Each row is a point. Each copy is the shape, with its points in the same order, turned, moved and blurred by noise. Some copies are also mirrored. Which?

Shape (8 x 3):
[[-2.85 -1.00  1.40]
 [ 0.82  0.33  3.17]
 [-1.79  2.13 -1.29]
 [-1.56 -0.46 -0.70]
 [ 3.10  1.37 -1.47]
 [ 1.82 -0.14  0.91]
 [-2.11  1.58  1.07]
 [ 2.34  0.80 -0.62]]
Copy 1, 8 rows:
[[-1.94 -0.03  3.47]
 [ 1.07  2.43  1.81]
 [-3.81  0.81 -0.49]
 [-2.13 -1.14  1.14]
 [ 0.15  1.59 -3.17]
 [ 0.69  0.60 -0.05]
 [-2.81  1.84  1.93]
 [ 0.14  1.12 -2.26]]
Copy 1 is: only turned
Copy 2:
[[-3.68 -1.19  0.23]
 [-1.09 -3.01  3.20]
 [-1.86  2.44  1.52]
 [-2.09  0.53 -0.06]
 [ 2.78  0.78  1.66]
 [ 0.71 -1.62  1.99]
 [-3.04  0.29  2.38]
 [ 1.80  0.13  1.63]]
Copy 2 is: only turned
Copy 3 (8 x 3):
[[-0.81 -0.01  2.91]
 [ 3.39  0.76  1.66]
 [-1.73  1.52 -0.75]
 [-1.38 -0.67  0.72]
 [ 1.41 -1.10 -3.34]
 [ 1.93 -0.82  0.01]
 [-0.75  1.80  0.96]
 [ 1.40 -1.19 -2.29]]
Copy 3 is: only turned

Shape:
[[ 1.13  0.79  2.57 -2.38]
 [-1.12 -3.60 -1.77  2.09]
 [ 2.31 -1.06 -0.37 -0.40]
 [ 0.67  2.02 -0.29 -1.10]
 [-1.85 -2.76 -0.22  2.81]
 [ 0.29  0.97 -2.11  0.58]
 [ 2.40 -1.53 -2.28 -1.09]
 [-1.23 -0.74  0.92 -2.81]]
Copy 1, 8 rows:
[[-0.65 -0.09  3.77 -0.58]
 [ 1.37 -1.28 -3.59  1.27]
 [ 1.67 -0.41  0.40 -1.88]
 [-1.80  1.19  0.92 -1.98]
 [ 1.04 -0.22 -2.71  2.59]
 [-1.10  0.93 -1.45 -1.90]
 [ 1.13 -1.64 -0.75 -3.15]
 [-1.72 -2.14  1.79  0.39]]
Copy 1 is: only turned
Copy 2, 8 rows:
[[ 0.25 -1.71  1.25 -2.14]
 [-3.95  2.46 -0.67  3.00]
 [-0.65 -1.23  0.33  2.10]
 [ 1.88  0.05 -0.50 -0.15]
 [-3.66  3.38  0.53  1.65]
 [ 0.98  1.70 -1.12  1.76]
 [-0.64 -1.66 -1.44  2.98]
 [-1.70 -0.84 -1.07 -2.19]]
Copy 2 is: only turned
